Rows are points. To make a cloud, some directions were put in groups of two or more. Within a group, all points are equally far from the middle, so they leave a hole (a ring in 2 directions, a hollow ball in 3). The other directions are filled evenly. Then the cloud was stretched, turned, moved and blurred a little. How many holes are there, and how many directions does each take, smallest first?

Cloud (22 x 3):
[[-0.3  1.4  5.1]
 [ 1.1  1.6  0.4]
 [-0.4  2.2 -0.5]
 [-4.6 -1.5  4.6]
 [-4.7  3.0  5.7]
 [-7.9  0.6  2.9]
 [ 0.1 -6.0  6.0]
 [-1.9  2.8  0.4]
 [-2.5  5.1 -6.5]
 [ 0.1 -0.8  5.5]
 [-5.6  5.3 -1.4]
 [ 0.5  6.1 -1.5]
 [-3.6 -4.5  4.2]
 [ 0.8  7.8  0.1]
 [ 0.2 -2.3  1.9]
 [-2.7  2.8  2.3]
 [-5.7  4.1  4.3]
 [-3.3 -3.8  2.0]
 [-4.2  5.6  4.6]
 [-3.1  7.7 -4.3]
 [ 0.4  7.7  0.0]
 [-5.2  2.8  0.0]]
Holes: 0

Cloud (30 x 4):
[[ 6.9  2.3 -3.0 -0.4]
 [ 4.6  4.1  1.5 -2.8]
 [ 2.2 -1.5 -5.0  3.3]
 [-3.6 -2.1 -0.3 -3.2]
 [-0.5 -2.9 -0.6 -5.1]
 [ 2.0  3.7 -1.0  6.9]
 [ 6.7  2.2 -3.2 -0.6]
 [ 5.7 -2.6 -4.7  2.6]
 [ 5.2  1.5 -4.7 -0.8]
 [ 7.8 -0.9  0.9  6.9]
 [ 6.8 -2.0 -4.3  2.6]
 [-2.3  0.9  4.5  0.6]
 [ 2.2  4.1 -0.8  6.6]
 [-2.5  0.0 -1.0 -7.2]
 [ 1.3 -0.3  0.3 -7.2]
 [-0.6 -1.6 -0.3 -6.7]
 [ 3.8  2.5 -3.8 -3.6]
 [ 0.9  2.0 -2.0 -7.0]
 [ 8.3 -1.8  0.3  5.9]
 [ 0.3  5.9 -0.3  3.6]
 [ 7.3 -0.4 -4.4  2.1]
 [ 1.1 -0.4  5.0  2.0]
 [ 5.7 -2.7  3.0  3.4]
 [ 8.3 -0.7  0.4  6.6]
 [ 7.8 -1.8  1.1  6.0]
 [ 4.7  5.2  0.7  4.6]
 [ 0.5  2.9  5.2 -1.9]
 [ 3.8  2.6 -3.3 -4.0]
 [-4.7  4.8  0.1 -3.3]
 [ 3.4  2.1  1.5 -5.5]]
Holes: 2 (2, 2)
